Each row is a point. Any point is a mix of the corners, with weights that add up to 1. It lies inside the corners' shape when no weight is negative. Is each point inside? If not, which corners have a negative weight?
In the rows, zero is written as 128.

Corners:
(1): [163 175 155]
(2): [102  94  76]
(3): [ 94 179 171]
(4): [137  74 109]
Points:
[110 167 158] -> inside
[100 167 160] -> inside
[134 112 103] -> outside (3)
[129  80  88] -> outside (3)
[104 123 137] -> outside (1)
[123 171 167] -> outside (2)
[110 108  92] -> inside
[146 153 136] -> inside
[104 122 109] -> inside

Corners:
(1): [120 194 165 160 130 118]
(2): [156  87 161  73 130  90]
(3): [135 166 128 197 119 138]
(4): [148 141 155 120  89  83]
(5): [ 96 154  80 114 127 170]
(6): [ 61 134  87 151 131 149]
(7): [125  76 168  62 114 144]
Points:
[107 135 136 126 125 131] -> inside
[121 167 130 152 126 121] -> outside (7)
[140  98 172  74 114  95] -> outside (3, 5)
[ 99 130  90 120 115 160] -> outside (1, 2)

Corners:
(1): [157 162 101 110  93 208 111  78 100 119 152]
(2): [162 172 123 164 134 134  95  78 119 148 112]
(3): [100 120 203 201 100 135 138 189 136 130 136]
(4): [165  76 148 156 176 139 106 110 116  77 137]
(5): [128 123 139 192 116 101 151 136 123 104 186]
(6): [ 89  84 132 193 110 122 171 135 104  88 101]
(7): [ 99 169 180 157 135 110 159 146 108 104 135]
(8): [ 92 103 144 167 170 120 131 135 160 138 129]
(9): [202 155 106  77  78 184 150 106  63 166 126]
(10): [167 153  78  82  73 162  82 128  69 120 126]
(11): [156 161  57 134 123 196 116 140  65 123 122]
(12): [116 131 131 176 117 127 176 176 162  79 110]
Points:
[159 138 105 133 106 161 118 116 101 130 132] -> outside (7)
[146 139 128 154 110 142 141 131 104 111 135] -> outside (8)
[114 128 173 194 139 127 142 157 143 127 101] -> outside (1, 5, 10)
[130 118 134 152 125 146 137 144 116 101 137] -> outside (2)
[119 147 123 138  94 119 158 114 125 134 120] -> outside (3, 4, 11)

Corners:
(1): [106 175 158 120 125 150  78 117  86  87  97  40 158  91]
(2): [148 138 134 140 134 128 136 149 120 203 101 127 120 119]
(3): [105 134 120 156  96 201  71  93  97 103 131  98 147 104]
(4): [135 132  80 136 140 102 170 207 183 117 115 126 114 176]
(5): [ 89 182 166  97  97 172 104  83 154  98  66  96 156  81]
(6): [ 88 150  96 106 125  45 173 167 154 141 149 121 152 193]
(7): [ 89 193 171 202 133 147  81 117 145  95 103 108 177  64]
(8): [120 151 123 137 121  96  52  76 143 115 108  92 133  75]
(9): [123 163  97 152 134  76 167 143 143 124  77 123 110 216]
(10): [148 131 146 127  91 144  79 111  95  93  70 127 162  74]
(11): [140 106 186 150 108 122 122 154 122 165 116 126  90 159]
(12): [149 127 120 121 171  78 148 164 194 135 125 155 148 233]
(13): [155 177 167 117 119 145 161 131 100 161 162 148  81 126]
(14): [127 109 169 143 116 155 126  83 120  97 101  71 163  70]
(15): [ 77 122 108 139 196  81 153 152 161 107 112 162 112 180]
Points:
[114 150 144 136 121 125 116 124 128 106 114 109 136 128] -> outside (2)
[122 152 130 134 126 115 136 134 131 131 119 122 126 147] -> inside
[127 136 125 152 133 107 136 143 138 135 119 133 124 150] -> outside (1, 5)
[115 138 127 163 121 125 119 129 126 129 124 129 130 125] -> outside (1, 5, 12)
[116 153 138 137 125 125 111 125 134 102 107 110 142 123] -> outside (2)

Corners:
(1): [153 141 128  58  92  74 125 140 143 157 148 243  74 128 161 145 159 117
 132 184]
(2): [154 172 150 115  61  68 130 107 129 154 131 179  62  96 125 114 108 165
 151 157]
(3): [180 109 158 179 181 145  75 119 125  98  74 156 115 117 119 152 118  89
 139 170]
(4): [145 146 166  96  82  98 157  92 192 170 100 198 128 109 183 102  96 111
 118 164]
(5): [130 179 183 101  60  37 146 185 143 163 100 186 145 161 164 130 111 110
 121 153]
(6): [227  95 105 141 159 108 135  62 124 113 129  99 147 102 156 147 102 121
 105  88]
(7): [183 128  85 120 174 155 100 108 106 150 103 144 116 133  98 143 108  91
 147 101]
(8): [ 88  69 100 138 149 105 130  77  99 163 108  85 190  85  90 113 162  91
 124 130]
(9): [172 150 123 165 193 180 152  61 121 129 124 111 159  97 154 184 130 145
 119 124]
(10): [ 99  84 151 111 152 106 110  87 102 144 177 129 156 150 136 141  71 123
 104 161]
(11): [134  83 152 143 128 143 151 110 120 164 120  82 157 108  94 150 138 104
  63 158]
(12): [ 89 156 164  66  99  58 163 137 189  96 122 197 102 120 113 137 120  81
 125 133]
(13): [118 150 155  48  66  93 131 177 141 152  96 147 115  91 172 114 131 135
 140 147]
(14): [100  54 137 138 153 117 178 119 153 162 115 100 151 151 146  96 127 162
  96 150]
(15): [ 70  87 133 152 126 107 136 129 110 179 142 115 125  99 167 116  98 112
  95 119]
(16): [128  77 146 146 127 119  83  98 157 162 153 104 176 128 115 106 145 143
  80 115]
(17): [171 143  74 167 165 115 104 101 176 121 117 107 112 110 108 170 108 111
 108 189]
(18): [ 98  82 117 128  65 135 143 107 115 102 107 163 173  98 127 112 103 136
  92 107]
(19): [106 128  98 145 172 134 128  97  89 120 125  91 163 131 138  85 136 102
  53 148]
(20): [115  89 132 160 179 141 154 127 119 146 185 110 195  82  96  70 123 117
 130 136]
(21): [200 152 105 177 126 169  96  68 140 117 126  98 112 142 147 146 137  45
 164 160]
Points:
[132  93 123 140 149 134 127 104 118 153 126 111 162 116 141 130 123 113
 100 143] -> outside (2, 12)
[148 120 124 149 150 144 128  99 122 119 108 113 153 109 128 146 109  82
 116 139] -> outside (1, 2, 14, 16)
[131 108 138 116 126 113 133 125 142 146 129 146 134 131 144 127 121 109
  99 151] -> outside (2, 8, 9)
[127 116 126 131 132 116 131 114 123 131 128 129 145 117 125 126 125 111
 112 137] -> outside (4)

Corners:
(1): [ 76 124 127 154  67 156 159  88 107 100 123 107 173  98  82  93 121 148
 129 131]
(2): [172  98 112 127 115  68  96 135  88 117 149 121 131  99 163 206 104 159
  95  56]
(3): [ 94 161 171  88 174  96 129 105 156  99 153 131 132 130 119 181 144  88
 117  96]
(4): [128 139  84 191 145  97  89 111  81  97 157 120 116 100 129 152 103 128
 119  56]
(5): [147 135 143 152 160 116 145 111 127 123 119 132 173 142 165 146  96  80
  52  90]
(6): [102 113 201 155 147 122 130 113 139 139 109 115 111 143 124 121  91  96
 126 119]
(7): [142 111 140  99 201 114 114 129 116 126 141 145 104 124  66 139 143 111
  68 145]
(8): [ 64  97 138 140  37 137 132  98 141  76 100 141 124  53 152  15 146 137
 142 166]
(9): [ 56 101 113 134 110 136 102 129 138  92  81  65 165  81 124  39 140 176
 155 147]
(10): [130 155 140 171 121 126 158 141 157 110 151 159 122 115 136 183 122 144
  88  87]
(11): [143 139 122 153 106 154  86 110 117  38 131 149 155  85 142 184  96 141
 140 109]
(12): [ 71 115 136 183  96  90 167  73 136  68  85 100 113  69 105  35 127 171
 155 166]
(13): [159 133 134 110 143 121  96  85 177 154 145 118 113 110 119 144 141 134
  87 112]
(14): [159 165  79 147 108 106 116 128  83  82 229 134 146 104 173 171  79 170
 127 119]
(15): [164 204  90 138 119 121 110 129  81 120 127 122 123  95 130 125  98 164
 134  94]
(16): [170 122 150 126 187 118 149 114 140 108 129 119 127 171 129 100 182 111
 157  84]
(17): [142 134 150 148 154  70 116 130 168 138 132 105 155  96  98 121 129  80
 141 102]
(18): [ 83 132  90 171 136 144 157  86 114 101 113 155 179  52 138  61 118 200
 205 118]
(19): [124 139 114 149 146  68 118 110 155 135 106 156 168 196 101 114 100  78
 107 118]
(20): [122 149 155 165 158  89 105 101 135 132 103 132 150 153 135 146 169  86
 114 148]
(21): [115 119 127 140 156 119 173 106 158 129 105 121 111 141 116 175 131  64
 125 120]
Points:
[113 130 142 136 140 107 128 113 145 118 129 122 150 113 115 160 109 119
 107 131] -> outside (4, 8, 15, 16)
[ 91  95 149 153 105 109 116 108 158 116  96 114 121 107 105 128 134 101
  98 137] -> outside (3, 5, 14, 15, 16, 18)
[122 132 126 145 135 111 129 112 125 105 133 123 138 113 129 124 122 130
 121 123] -> inside
[ 75 118 167 134 130 103 158  95 173 134  66 104 129 125  97  57 172 125
 173 134] -> outside (4, 5, 7, 11, 14)

Corners:
(1): [185 113 129 141  87 182 139 175 136 154 138 103 183 162  92 142  93 154
  72 195]
(2): [ 80 101 147 180  78 185 137 128 120 131 113 181 156 157 155  78 155 144
 166 191]
(3): [ 97  92 153 112 159 177 155 194  81 136  97 151 105 127 114  96 124 121
 136  92]
(4): [ 96 170 136 109  99 169  66 176 173 192  79 111 108  91 124  96 167  80
 138 103]
(5): [ 95 120 153 167 133 123  95 130 185 132 125 107 121 124 129 135 154  60
 108 145]
(6): [144 179 121 134 154 172  93 154 186  75 113 140 105 137 118  84 208  95
 139 123]
(7): [103 108 127 192 129 131 146 148 182 164 141 140 101  81 114 147 173 154
 181 118]
(8): [143 128 151  96 144 147 134  78 168 114 135 142 131 128  75 135 101 117
  80 108]
(9): [146 212  78 192 168 144 196 182 120  99 138  85  49 109  88 142 188 142
 171 123]
(10): [134  97 114 164 124 161 110 115 130 169 103 118 152 161  56 171 102 129
 100 114]
(11): [160 158 146 105 124  93  69 151  86 136 134 148 166  87 138 127 124 119
  77 161]
(12): [140 146 178 180 162  80 144 136  93 189 108 110 116 163 130 130 168  92
 138  95]
(13): [112 134 130 113 143  99 124  90 175 171  71 165 198 104 102 100 135  67
  83  96]
(14): [175 114  94 152 144 131 109  89 181 104 106 112 141  90 114 134 147  84
 167 177]
(15): [ 92 101 165  93 158  93 145 154 117 167  87 150 139 164  97  94 148 127
  96 163]
(16): [127 169 129  82 171 141 130 179  85 165  82 117 132 180 148 138 106 128
  92 118]
(17): [143 101  76 119  98 106 147 131  85 170 146 161 152  91 160 108 126 136
  92  94]
(18): [102 185  98 181 114  86 156 185 135 143 134 189  68 107 148  85 159 128
 173  88]
(19): [132 159 106 132 166  90 171 144 131  54 113 110  99 137 138  83 109 161
 121 109]
(20): [173 110 115 143 124 146 135 218  91 115  96 126  68 103 173  99 113 177
  69 185]
(21): [115 108 169  80  72 142 145 198  81 111  95 143 100 153 172 157 116 171
 121 107]
Points:
[122 124 135 130 136 125 150 155 107 146 113 139 130 142 126 126 118 139
 105 126] -> outside (4, 6, 14)
[129 125 133 147 122 140 139 163 123 132 127 133 105 124 122 120 138 141
 118 130] -> outside (13, 14, 16)
[138 137 134 125 148 118 138 153 115 130 117 123 130 133 113 129 127 130
  90 121] -> outside (2, 4, 14, 18)
[136 156 149 137 140 136 106 210 129 153 114 104  94 123 130 141 164 109
 130 154] -> outside (2, 8, 10, 13, 17, 19)
[120 127 129 143 129 123 148 163 109 144 112 139 123 133 133 125 130 140
 116 127] -> outside (4, 6, 8, 14)

Corners:
(1): [104 119 164 122 101 132  88 177 132  92 141 146  66 205 122  90 106 141
 144 130]
(2): [132  96 153 146 159 144 116 109 108 130  97  94 190 125 124  84  68 104
 129 130]
(3): [157 115 236 116  86  73  90 137 125 124 114 211  91 132 136  83  86 169
 101 153]
(4): [138 155 190 136  65  80  76 139 114  68  63 125  96 125 122 105  63 132
  72 144]
(5): [126  92 124 165 160 154 162 135 154 144 118 123 177 140  97 177 165 102
 128 136]
(6): [ 92 155 141 124 116  53 119 139  98  98 167 182  79 124 183  82 133 127
 168 113]
(7): [ 84  95 192 126 212 120  70 103 103 114 169 149  72  94 147 123 135  93
 223  71]
(8): [106  94 130 176 149 158 152 141 155 184 145 144 172 142  83 160 129  84
  73  91]
(9): [169  94 142 121 158  46  87 167 102 133 169 224  94 105 148 115 161 107
 209  99]
(10): [115 101 139 158 176 160 111 144 132 191 167  90 151 163 129 196 152 118
 115  85]
(11): [144 145 172 143 104  90  71  76 102  81 145 140  82 140 143 111 101 112
 192  96]
(12): [146 137 142 125 157 141 148 105  95 173 119 117 114 109  66 198 131 100
  72 127]
(13): [148 136 123 126  70 106 108 148 141  75 126 168 115  93 124  58 134 160
 113 157]
(14): [127 175 174  89  89 108 105 138 122 112 118 159  98 135 107  84 164 143
 146 107]
(15): [154  96 100 151 105 198 140 149 156 184  83 117 135 167 113 200 117 124
 139  90]
(16): [ 78 141  95  97 135  57  95 117  64  34 180 189 122 100 152  96 171 147
 214  78]
(17): [127 114 180  89 152 141 131 155 161 132 182 114 111 163 134 203 124  91
  89  80]
(18): [102 161 171 108 118  99  66 122 110 100 124 219 106 124 153  55 138 121
 121 170]
(19): [149 112 132 109 152 109 114 121 174 155 111  97 116 156  88 197 100 120
 116  96]
(20): [117 192 225 119 107  90  72 152 118  91 139 210 108 119 146  57  72 154
 132 163]
(21): [101 144 118 150 192 113 125 129 106  78 170 178 100 145 160 106 162 124
 134  73]
Points:
[127 133 157 126 128 102 102 125 113 111 142 151 103 131 132 118 117 124
 144 105] -> outside (5, 18)
[146 133 170 134 143 116 115 130 127 145 127 147 133 136 111 140 116 110
  95 123] -> outside (1, 6, 7, 13, 15, 16)
[123 127 156 127 135 110 108 140 125 129 145 164 107 139 126 137 134 121
 137 104] -> outside (2, 13)
[132 127 125 139 138 131 117 140 130 120 144 147 118 145 115 158 137 120
 109 109] -> outside (2, 3, 6, 7, 14)
[125 121 151 130 139 118 113 140 128 132 135 150 118 136 120 134 126 119
 127 114] -> outside (11)
[124 131 171 121 141 113  97 127 116 118 140 146 114 138 121 123 115 116
 130 107] -> outside (5, 6, 13, 15)
[135 130 160 124 115 107 101 132 119 131 126 145 119 141 124 129 106 119
 129 116] -> outside (5, 7, 13, 21)
[132 117 151 134 148 104 117 133 126 135 142 150 119 124 127 133 145 111
 136 109] -> outside (1, 15, 16, 20)
[136 115 147 147 148 117 104 113 115 132 125 145 132 119 122 136 117 115
 138 113] -> outside (1, 6, 14, 17)

Corners:
(1): [117 128 101 147 110 115  98 121 157 157 147 132  95 128  38 153 145 158
 133 129]
(2): [102 139 120  71 156 127  80 126 125 143 157 167  79 120 127 152 117 119
 143 133]
(3): [165 210 117 121 136 140 136 135 124 104 145 108 109 186  75 135 129 191
 121 125]
(4): [147  97 110 135  88 126 116 141 131 127 162 115 155 109 145 131 155  95
 141 140]
(5): [101 224 117 116 210 162 141 130  90 183 195 140 107 102 128 101 173 150
  92  98]
(6): [108  92 111 137 101 114 161 118 121 169 138 176 146 173 162 124 154 128
 118 135]
(7): [126  86  97 160  95 133  82 131 175 135  96 132 155 104 139 130 168 145
 147 134]
(8): [107 123 100 108 108 138 124  83 147 127  94 125  75 145 127 124  95 106
 126 132]
(9): [123 122 116 125 157 223 143  95 124  96 141  97 100 131 131 112 141 104
 140 147]
(10): [116 113 154 134 101 149  58 132 147 152 138 143 145 130  89 197 135 119
 136 147]
(11): [123 132 105 122 127 114  64 126 119 177 119 138 112 156 125 187 142 127
 176 119]
(12): [133  85 137 142 160 120 145 123 109 140 153 120 115 124 136 143  58  97
 120  61]
(13): [121 146 151 120 141 129 158 137 160 170 174 148 135 127 118 143 122 117
 124 142]
(14): [124 109 147 143 200 166 120 149 152 129 120 123 127 109  84 111 152 102
 107 129]
(15): [ 95 129 102  37 230 135 163  50  89  98 146 163 116 112 150 117 134 123
 118 148]
(16): [178 116 101 161 111 122  96 137 177 126 129 168 130 105  77 137 157 138
 130 121]
(17): [102 125 159 146 117 111 156 129 100 132 175 119 120 106 163 118  88 122
 119 153]
(18): [131  96 157 127 117 175 116 147 115 176 127 131 169 120 142 136 140 115
 138 143]
(19): [123  91 102 140 113 133 161 132 120 132 127 120 131 104 154 148 122 123
 113 148]
(20): [141  68 127 114 108 165 155 143 159   7  36 134 155 124  87 130 130 139
 170 150]
(21): [100  89 105 146  96 118 136 150 136 144 104 131 168 140 148 140  61 122
 133 166]
Points:
[122 110 120 130 128 136 117 124 136 136 132 137 134 124 126 139 135 124
 132 133] -> inside
[130 115 125 164 109 117 128 151 145 141 138 133 145 125 108 144 126 137
 128 130] -> outside (2, 8, 9, 15, 18)
[117 127 122 126 137 128 124 126 143 166 139 150 126 132 110 136 131 133
 114 129] -> outside (4, 9, 11, 17, 20)
[117 103 124 131 125 137 130 128 138 133 130 139 137 117 126 134 123 120
 130 140] -> outside (3, 11)
[129 119 131 145 124 144 128 144 141 134 134 137 135 126 106 139 132 136
 126 132] -> outside (4, 8, 11, 15)
[127 133 118 118 158 145 115 118 129 152 152 141 123 122 116 137 157 129
 126 124] -> outside (8, 17, 20, 21)
[121 119 117 124 135 144 134 121 129 127 132 131 123 126 128 128 127 124
 131 134] -> outside (10)
[126 112 115 129 121 137 119 127 135 125 127 133 129 127 120 137 130 127
 135 135] -> outside (13)
[123 128 123 124 139 142 126 121 129 134 141 133 117 121 122 130 135 124
 127 127] -> outside (21)

Corners:
(1): [146  96 182 135 151 159  84 130 109  97  71 197  96  67 135 133  82  78
 133 152]
(2): [138 148 100 163 127  95 123  92 113 168 124 162 119 146 167  54 185  99
 103 155]
(3): [172 117 100 127  81 124  87 114 138 180 202 107  84  82 106 152 158 121
 173 104]
(4): [165 131 112 142 136  95 115 187 112 179 165 107 142 108  75 114 158 119
 184 177]
(5): [182 166 132 163 116  84  87  86  74  82 124  93  79 143  80 159  91 122
 130 167]
(6): [115 146 155 117 138 139 107 197 175  85 108 109 181 159 131 177 148 161
 120 142]
(7): [151  95 145 120 148 162  92  79 141 181  90 139  90 129  80  73  82  75
 121  98]
(8): [111 150 126 152 148 129 151 155 165 157  98 175 111 146 109  56  87 150
 132 120]
(9): [103  77 179 139 131  91  82 128 191  81 153 122 171  97 133  84 151 134
 158 146]
(10): [199 152  74 137 170 156  89 114  94 121  75 214  88 155 110  79 112 151
 177  86]
(11): [105 143  87 143 147 143 145 139 136 175 173 107 117  66  90 168 143 127
 174 108]
(12): [138 113 128  91 116 119 176  82 148 135 101 192 127 171 144 115 111 115
 145 131]
(13): [182 150 185 153 135 164 101 158 156 145 157 126 135 134  59 142  83  77
 129  89]
(14): [209  54 207 170 134  80  89  74  67 103 171 138 107 143 117  55 170 120
 112 198]
(15): [170 175  87  94 118 108 143 142  98 156 199  88 144 106 130  84 199 108
 110 159]
(16): [122 145  98  91 104 114 134  91 104 156  84 127 161  75  93 187 147 171
 157 104]
(17): [113 189 150 110 178  80  75 132  82 130  80  75 183 128 116 174 129 190
 160 161]
(18): [ 88 174 112  97 105 121 177 124  86 150 144 146 155 163 114 101 174 132
 134 137]
(19): [120  86 174 183 107 120 137  95 101  82 157  99 150 147 158  64  99 131
 114 136]
(20): [ 63 122 115 107 143  73 190 197 161 116 129 164 127 164 141 154 133 135
 130 115]
(21): [109 149 186 153 127 131 186 188 147  92  92  94 171 163 147  91 179 146
 181 155]
Points:
[135 122 137 127 136 118 133 124 113 138 128 138 142 119 117  99 146 120
 149 140] -> outside (3, 5, 6, 8)
[161 130 146 135 132 122 107 127 112 119 133 123 133 107 114 128 132 132
 151 147] -> outside (2, 7, 18, 20)
[141 125 135 138 136 124 115 124 125 127 121 143 127 128 117 101 123 129
 145 129] -> inside
[145 124 146 135 125 111 117 101 114 123 120 141 124 135 123 100 129 124
 133 134] -> outside (4, 6, 11)
[149 126 134 128 130 126 117 120 126 145 135 129 121 124 110 105 134 114
 138 131] -> inside
[117 154 106 121 145 127 148 155 154 177 136 146 136 137 115  92 153 121
 163 113] -> outside (1, 5, 6, 14, 16, 19)
[132 131 135 132 136 117 126 128 122 119 122 146 139 134 124 117 125 131
 136 139] -> outside (3, 7, 21)

Corners:
(1): [ 69 111 120  89 186 148 102  72 185 130 115  79 134 156  82 137 123  75
 173 124]
(2): [174 124 138 132 176  62 175 122 119 155 137 181  80 104 190 188 124 131
 136  96]
(3): [117 150 162 118  88 123  84 177 103 141 110 146 143  54  88 140 134  55
 125 160]
(4): [110 131 147 156 155 104 103 131 141  83 169 183 157 158 166 110 109 161
 137 181]
(5): [134 138 161 121 190  91  94 142 129 101 127 108  97 106 133 157 136 151
  87  81]
(6): [107  95 123 163 126 115 134 108 132 165 155 129 130  91 154  89  86 129
 163 125]
(7): [155 173 108  76 117 121 144 154 111 129 130 105 123 112 110  77 167 153
 102 147]
(8): [148 154 182 109 112 136 153  36 119 136  90 102 115 130 121 121 128 128
 116 113]
(9): [183 102 112 123 120 149  86 185  85 171 145 138 127 112 149 132 138  93
 129 121]
(10): [154 139 174 190 164  40  91  81 111 182  94 207 129 174 161 133 108 155
 159 147]
(11): [134 146 136 105 119 159  49 164 115 186 137 186 174  70 171 165 161  79
 138 140]
(12): [ 85 117 109  62 189 109 163  99 122 116 137 147 131 125  87 130 152 127
 105  65]
(13): [116  89 154 141 125  88 147 101 121 146  99 179 160  98 114 151 120 155
 140 177]
(14): [111 122  71 133  90 152 111 169 121 107  85 111 138 103 102 162 176  64
  83  60]
(15): [107 125 149 112 107 123 180 152 118 188 120  95 119 158 171 133 130 117
 135  99]
(16): [164 123 160 135  99 140 128  46 161 141 173  72  74 142 121 151 166  77
  73 156]
(17): [ 97 110 142 163 211 116 146  78 239 101 111 196 136 136 146 125 160 172
 126 103]
(18): [ 76 111 135 102  81 129 131  92 154  54  74 161 105 105 113 103 140 133
 143 144]
(19): [ 91  93 149 125  13 130 127 178 146 112 147 144 155  98 113 110 153 133
 173 102]
(20): [116 134 104 142  53 192 129 125  66 153 113  97 131  90 126 131 171 118
 193 136]
(21): [104 149 114 120 111 186 124 157 136 168 129 128 123 130  95 134 154 138
 118  85]
Points:
[124 125 143 130 162 118 108 118 148 134 126 154 123 127 140 141 131 113
 122 115] -> outside (7, 13, 19, 20)
[135 136 140 130 128 127 107 125 115 146 119 146 132 111 136 132 140 119
 119 131] -> outside (1, 2, 19)
[112 131 132 113 105 143  99 121 119 128 116 134 140 113 106 131 147 110
 136 138] -> outside (2, 6, 15, 17)
[101 118 125 105  85 156 134 124 138 130 119  98 130 103  90 117 149  93
 135 122] -> outside (2, 4, 5, 10, 11)

Corners:
(1): [160 176  60 146 186 136 137 154 128 101 146 131 138  82 156 102 123 160
 118  77]
(2): [135 178 157  92 107  72 102 167 103 100  85 142  95 132 127 145 155 131
  98  94]
(3): [166  98 117  97 185 161 133 139 162 153  99 124 161  88 151  66  98 117
 146 147]
(4): [164 133 139 159 107 171 124 161 146 123 167 132 181  69 137  98 121 118
  88 131]
(5): [116 156 118 152 173 131 108 119  94 145 105 150 163  89 106 103 132 114
 122 105]
(6): [118 167 148 100 136  73 104 136 104 129 154 172  97 114 162 141  64 124
 109 137]
(7): [180  88  75 156 201 150 125 129 183 154 123  82 131  35  31  71 105 117
 106 107]
(8): [ 80 195 165 129  88 115 126 146 125  99 129 175 102 159 144 112  93 133
 149  64]
(9): [108 176 115  80 137 132 112 199  73 131 135 160 108 136 159 192 107  34
 144 106]
(10): [111 197 193  47 123  56 102 205 112 156 150 173 114 136 168 170 151 126
 127 107]
(11): [175 153 184 170 201  98 166 140 125 114 112 131  71 160  74 102 142 163
 167 157]
(12): [ 82 155 181  79 117 114  96 181 102 167 105 153  93 201  87 190  83 148
  91 123]
(13): [137 100  80 132 162 181  47 116 189 158 116 113 131  48 122  75 118 134
 160 169]
(14): [147 109  82 173 133 104 115 108 147  94 130 119 193  97 123 118 125 141
 142 100]
(15): [135 111 118 181  93 123 174  82 146 160 154  54 150 138 132  81 156 141
 182 165]
(16): [145 125 116 174 177 146 102 101 192 154  92  71 145 148 111  67  99  96
 134 138]
(17): [101 249 174  65 113 100  85 194  79 140 110 146 136 154 166 174  84 118
 168 124]
(18): [193 117 105 142 150 183 117  51 176 185 112 118 154  88  96 110 128 134
 158 139]
(19): [159  99 127 126 186 178 112  77 147 108 155  58 145 102 108  99 134 129
 152 113]
(20): [159 157 140 133 148  61 163 119 124 113 182 133 135 170  78  62 175 154
 164 158]
(21): [182 108 121 154 109 123  85 122 109 206 133 113 115 153 102  70 143 137
 152  87]
Points:
[138 144 134 126 142 122 111 139 135 138 116 123 130 129 119 113 118 125
 128 121] -> inside
[138 133 123 130 146 132 109 133 136 141 121 129 133 110 124 114 117 125
 128 113] -> outside (17, 20)
[157 100 126 146 163 145 128 105 174 136 139  99 143  96  94  86 114 136
 136 139] -> outside (1, 2, 5, 9, 17, 21)
[140 153 133 122 145 116 121 143 125 135 132 132 130 125 126 122 122 130
 132 113] -> outside (13)
[129 154 151 110 137  99 111 157 108 136 129 138 121 132 118 131 127 131
 131 126] -> outside (1, 8, 16, 18)
[145 140 134 145 140 116 129 123 129 134 137 121 123 133 109 111 128 132
 136 115] -> outside (3, 13, 17)
[144 139 132 135 148 122 123 118 149 142 131 122 126 126 120  97 107 144
 152 129] -> outside (2, 4, 5, 9)
[132 155 132 126 145 123 108 138 133 141 122 124 134 121 126 113 115 123
 141 124] -> inside
